Each row of a before or after table is a point. One or more steps were done to the points. Then noise was added and the rows were shuffled. The steps act on columns, c1 being the first. Write out the steps. A step turns or swaps two columns, mirrors them in a line or flattens them onto one, adds a multiple of one to another, or multiplies or shifts one. Angles are multiples of 10 degrees, from the lower column toward the higher: turns from -170 to 170, lines from 10 to 170 but not 90. Use the fewest steps. Two steps may share a column if one is a turn and the other turns, adds or multiplies; they go together, in the order done. Otherwise the lowest column goes first.
In the rows, zero is written as 128.

Before (11 x 2):
[[188 206]
 [152 142]
 [143  85]
 [136 186]
 [150 111]
 [137 123]
 [193 107]
 [144  88]
 [128  96]
 [122 120]
 [118 104]]
After:
[[102 118]
 [118 125]
 [173 170]
 [166  71]
 [153 128]
 [109  82]
 [133 122]
 [223 151]
 [116  85]
 [104 102]
 [134 100]]
Steps: turn c1 and c2 by -40 degrees

Before (13 x 3):
[[ 87 128 120]
 [110 121 108]
 [100 140  95]
 [114 159 140]
 [123 145 127]
 [152 139 160]
 [143 103 150]
 [125 115 126]
 [154 108 146]
 [130  95 156]
 [103 132  82]
 [179  89 156]
 [147 109 155]]
After, 13 rows:
[[178  11 154]
 [102 138  82]
 [ 89 129 122]
 [142  51 149]
 [124  88 124]
 [131  30 155]
 [155  67 147]
 [114 221 139]
 [100 167  92]
 [153 160 161]
 [145  70 154]
 [122 180 126]
 [107 106 109]]
Steps: multiply c2 by 3

Before:
[[129 146  95 140]
 [141 149 137 157]
 [142 176 144 112]
 [148 171 130 126]
 [122 173 134 149]
 [ 90 140 158 111]
 [121 141 105 137]
 [138 124 109 166]
 [105 148 140 119]]
After (9 x 4):
[[ 91 159  95 138]
 [105 180 115 136]
 [130 173 162 122]
 [142 182 124  98]
 [139 118 153  95]
 [122 242 127 107]
 [148 234 124 131]
 [120 160 152 124]
 [141 247 111 141]]
Steps: multiply c2 by 2.5; turn c3 and c4 by -170 degrees

Before (12 x 6):
[[100  95 226 140 111 193]
 [137 156 114 186 162 147]
 [171 106 162 139  98 158]
 [168  74 175 135 175 137]
 [ 59 172 185  94 127 115]
 [128 119 200 196 190 171]
 [ 85 154 189  95  97  70]
 [152 124 186  79  82  99]
 [146 165 189 135 165 155]
 [121 150 108 150 185 163]
 [ 84  81 152 122  99 124]
 [ 93 176 103  93 144 118]]
After (12 x 6):
[[116 127 152 115  97 104]
 [115 122 114  99 150 108]
 [148 136 176 133  65 168]
 [ 90 121 167 100  73  66]
 [141 127 121 124 133 151]
 [107 123 149 105 101  86]
 [153 130 158 135  99 169]
 [143 137 110 186 159 150]
 [146 139 127 196 133 160]
 [121 122 178  80  73 113]
 [144 133 138 141 121 155]
 [140 137  90 146 170 151]]
Steps: flatten c1 and c6 onto the line at 60 degrees; flatten c2 and c4 onto the line at 80 degrees; flatten c3 and c5 onto the line at 130 degrees

Before:
[[143 153 129 127 133 155 177 109]
 [150 150  96 101 144 158 166 135]
 [ 81  62 100 127  81  92 105  83]
 [ 79 136 116 110  79 138 177 112]
 [149 105 160 100 118 104 128 145]
 [ 98 107 134 120 139 102 162 134]
 [158 130 128 108 113  88 163 121]
 [118 140  99  72 132 136 158 139]
 [153 153 166  79 117  91 118 117]
 [107 122  84 124 122 106 115 140]
 [144 130 140 117  62 147 103 124]]
After (11 x 8):
[[141 154 128 129 162 209 174  62]
 [ 81 136 115 111 110 159 175  59]
 [159 129 126 109 143   5 164  71]
 [ 96 105 135 121 172  46 163  86]
 [142 132 139 121  94 186 105  75]
 [153 156 164  77 149  17 119  68]
 [109 122  87 129 151  63 117  90]
 [119 140 102  73 160 152 157  92]
 [150 148  97  98 173 216 163  84]
 [ 77  59 101 125 111  19 105  34]
 [149 104 158 100 147  54 129  96]]
Steps: shift c5 by 30; multiply c6 by 3; shift c8 by -50

Before (10 x 9):
[[151  19 220 104  92  78 128 130 158]
 [120 150 106 129  94  87 131 118  79]
 [139 139 149 157 116  77 139 129 162]
 [ 83 140  94 115 103 154 137 150 146]
 [ 84 132 114 141 122  80 118 217 127]
 [131 147 127 107 207  87 125 134 155]
 [177 130 125 117 119  85 144 143 135]
 [156 145 133 117  96  94  92 114 155]
 [154 139 202 100  97  92 134 129 160]
 [120 119 143 132  91 245 103 115 126]]
After, 10 rows:
[[121 135 142 134  51  30 105 116 124]
 [157 108 132 118 108 170  92 113 154]
 [123 119 109 110 110 178 132 115  77]
 [ 85 141 114 120 135 175 117 213 128]
 [178 117 123 130 135 170 142 142 136]
 [150 142 219 239 111 185 129 130 158]
 [157  99 202 127 110 170 130 126 162]
 [137 154 151 108 135 181 138 130 164]
 [134 101 127 118 220 139 127 136 155]
 [ 83 113  95 118  91 111 135 150 144]]
Steps: turn c2 and c4 by -110 degrees; mirror c5 and c6 in the line at 170 degrees

Before (9 x 11):
[[143 136 133 160 147 168 146 105 158 166 119]
 [106  92  91 138  98 168 130 155 132 132 149]
 [ 99 113 142  99 148 106 138 101 118 112 102]
 [155 149 158 122 167 139 147 159 141 150  85]
 [140 156 137 145 178 162 169 150 144 176 131]
 [109 111 109 139 107 158 129 133 168 113 169]
 [136 181 134 108 138 110 144 124 128 150 100]
 [129 149 158  88 132 127 139 110  99 113 112]
 [112  99 132  76 132 115  98 108 116 119 132]]
After:
[[ 98 110 128 104 135 219 129 134 138 105 153]
 [125 112 145 153 103  61 138 101  88 129 131]
 [147 181 141 145 135  73 143 126  99 152 113]
 [166 149 118 158 111 162 146 158 111 172  96]
 [137 149 147 176 117 126 139 110  69 119 120]
 [105  93 139  90 155 247 133 155 103 110 148]
 [132 154 109 126 122 230 169 149 113 197 124]
 [142 139  99 115 135 247 145 106 128 170 119]
 [114 100 172 156 118  90  99 107  87 124 138]]
Steps: flatten c1 and c11 onto the line at 140 degrees; turn c3 and c4 by 120 degrees; mirror c5 and c10 in the line at 70 degrees; multiply c6 by 3; shift c9 by -30

Before (13 x 12):
[[138  62 158 118 142 153 126  74 161 133 138 128]
 [189 122 110  89 110 156 142 158  68 140 185 145]
 [159  79 134  96 125 106 166 130 132 121 167  68]
 [201 159  82 129 115 150 152 165  88  85 108 176]
 [168 109 100 105  94 140 136 124 144 164 133 107]
 [168 116 105 114 116 134 116 204 122 115 149 173]
 [ 88 137 141 162 179  92  99  85 155 146 114 150]
 [143  67 163 165 129 119 156 104 136 171 126 108]
 [157  69 113 133 158 166 166 121 150 159 169  75]
 [196 148 139 168 119 140 111 126 139 116 143 121]
 [154 126  98 105  70 160 182 173 112 111 196 144]
 [169  72  78 117  74 167 143 158  78 110 180  89]
 [166  66 115 154 144 102 137  72 162 153 162 130]]
After:
[[145  68 114 163 134 115 121  95 139 170 126 109]
 [200 158  30 132 117 146  86 146  87  81  99 176]
 [151 126  49 105  69 155  54 131 109 109 237 141]
 [137  63 109 123 143 156 163  94 161 132 141 131]
 [156  65  64 132 160 158 102 101 151 162 193  74]
 [167  71  28 114  76 167 101 140  80 111 207  87]
 [169 116  50 112 117 133  87 196 123 112 163 174]
 [163  80  81  94 122 107  98 105 136 118 190  68]
 [166 108  45 101  96 137 126 123 142 165 136 112]
 [188 123  62  89 110 158  94 142  64 141 219 144]
 [ 88 138  95 161 180  93 178 108 156 145 108 148]
 [198 151  87 166 120 144 146 135 138 117 149 122]
 [162  68  63 153 142 104 151  79 160 154 186 131]]
Steps: shift c3 by -50; mirror c7 and c8 in the line at 110 degrees; multiply c11 by 1.6

Before, 10 rows:
[[164 143 149 124 104 173 113  58 176 156  57 137]
 [163  84 125 146 134 169 106  68 137 114  90 145]
 [166 118 125 136 103 177 146  97 188 127 102 192]
 [148 114 143  91 170 161 113  80 203 120 108 147]
 [126 207 131 167 118  72 146 162  78 176 157 131]
 [ 98 163  73 136  93  52 141 138 110 184 137 129]
 [ 83 188 112 185 114  77 156  93 130 147 154 129]
 [112 144 143  99  93 120  75 105 171  61 127 149]
 [ 99 153 154 167 108  31 138 126 114 177 131 165]
 [124 125 129 146 139 156 125 122 180 108  51 144]]
After (10 x 12):
[[ 89 187 116 180 116 147 154 157 101 147 141  99]
 [164  78 135 144 135 123 106 160  85 122  89 135]
 [119 123 166 147 148 159 119  99  83 113  58 154]
 [166 119  96 137 106 115 144 122  62 123  61 112]
 [ 93 159 152 139  89 102 142 140 142 176 135  80]
 [109 146 111  94  93 144  78 123  77  61 117 134]
 [152 116 118  91 180 131 108 111  42 120 104 145]
 [125 209 108 170 113  72 145 134 193 176 149 125]
 [158 146 154 130 104 119 111 156  42 156  62 167]
 [ 97 155  85 174 112  75 139 133 134 175 102 140]]
Steps: add -1.5 times c1 to c6; turn c11 and c12 by 40 degrees; turn c3 and c12 by 120 degrees; turn c8 and c9 by 140 degrees

Before:
[[135 144  87  69 108  95 147 118 102 202 158 129 153 115]
 [164 157  69  97 149 122 158 140 132 157 134 167 144 108]
 [100 103 145 143  79 146 144  90 148 192 138 144  95 168]
 [146 166  88 151 130 119 161 123 103 205 101 109 104  70]
 [130 147 143 156 108 136  78  74 114 181 153 132  59 163]
 [144 137 175 114  93  99 150 159 171 172 197 126 154 118]
 [106 108 117 171 142 135 109  25 113 136 116  86  78 129]
 [106 170 145  78  53  99 182 174 145 146 214 158 116 120]
 [157  91 129 172  66 105 120  77 106 148 133 134 102 140]
 [123 149  98 155 141 153 128 141  67 164 101  86 123 130]
 [137 181 142  89  55  85 153 138 178 154 149 128 143 152]
 [117  90  84 196 112 131  83  98 136 166 123  65  53 142]
 [ 89 145  92 172 148  75 112 160 111 171  97 121 135  90]
 [131 127 166 107 106  80 162 133 138 165 159 124  72 176]]
After (14 x 14):
[[121 106 120 169 142 147 111  45 141 137 140  88  78 127]
 [139 147 141 157 112 138  79  94 140 104 183 130  59 165]
 [136 121 171 112 107  84 164 155 119  94 161 112  74 177]
 [165  91 125 166  63 105 123  99 150 122 149 129 104 139]
 [132 151  95 154 143 160 128 163 189 156 166  92 119 129]
 [126  89  81 193 110 139  84 119 119 133 164  66  53 139]
 [ 97 147  96 168 150  75 110 178 146 162 168 111 139  91]
 [139 141  86  69 113  95 148 137 155  94 200 124 155 112]
 [156 165  89 153 133 122 158 142 156 155 207 111 104  72]
 [173 153  70 101 152 116 164 160 123 118 156 166 142 108]
 [148 182 137  87  55  89 150 157  79 107 150 118 144 149]
 [153 136 174 114  96  97 147 181  85  63 170 121 156 118]
 [118 172 147  76  52  94 181 193 113  38 147 149 111 121]
 [109 103 146 143  76 144 144 108 107 114 191 145  97 172]]
Steps: shift c1 by 10; turn c6 and c12 by 10 degrees; shift c8 by 20; multiply c9 by -1; turn c10 and c11 by 90 degrees

Before, 12 rows:
[[124 146 115 170 140  93  89 111 188  94 101 123 112  34 172 152 103  99]
 [132 136 130 174 141 151 151 123 194 139 105 124 118 112  56 126 102 128]
 [198 106 186 132 133 125  86  91 184 142  89  92  62  69 143 176 227 110]
 [103 147 136 128 115 150 136  99 147 115 169  86 144  78 146 105 154 116]
 [127 134 145 162 117  97  72 163  52  88 124 130 126 145 147 143 118 158]
 [149  81 177 110 127 149  11 120 150 184 114 141  79  93 131 108 100 105]
 [190 149 132 122 139 146 175  88 155 173 100 108 143 154 132 117 112 174]
 [115 104 101 114 105 123 156 109 170 104 194  94 143 117 155 111 144 125]
 [127 146 151 115 116  52 134 144 118 131 160 174 145 114 159 118 100 104]
 [129 153 104 128 119  59 127  95 180 168 166 169  49  36 160 122 104 112]
 [128 125 122 113 155 131 114  98  85 108 137 118 117 154  66 147 114 122]
 [202 151 137 107  86 128 125  88 195 107 141 100 136  61 159 122 175 141]]
After, 12 rows:
[[ 80 144 132 107 108 153 135  88 171 115 134  83 144  89 137 106 153  92]
 [166 117 141  99  86 129 125 100 217 107 191  98 135 107 170 125 179  66]
 [119 121 124 127 188 135 111 120 108 111 139 111 121 135 118 149 109 159]
 [105 113 148 104  95  49 133 145 133 129 149 177 146  99 138 121  97 129]
 [ 99 137 114 104  99  59 128  85 198 170 149 172  50  69 132 123  99  57]
 [ 70 105  96 151  97 125 156 148 191 102 163  94 139 116 148 110 142 125]
 [189 135 134 110 130 154 172  80 175 174 156 107 142 184 116 118 110 129]
 [146 175 134 146 202 150 152  61 213 137 116 127 113 118 124 128 100 113]
 [147 175 114 130  88  93  95  43 210  94 107 124 118  61 106 157 102  64]
 [147  93 179 162 133 152  11 181 175 184 137 145  78  93 131 111 100 110]
 [130 161 142 141 105  99  71 120  68  94 123 126 136 167 135 138 119 125]
 [201 116 186 150 114 126  85 105 203 141 155  97  59  81 120 179 227  89]]
Steps: turn c1 and c11 by 50 degrees; turn c2 and c4 by -60 degrees; add -1.5 times c2 to c8; mirror c5 and c15 in the line at 140 degrees; shift c9 by 20; mirror c14 and c18 in the line at 30 degrees
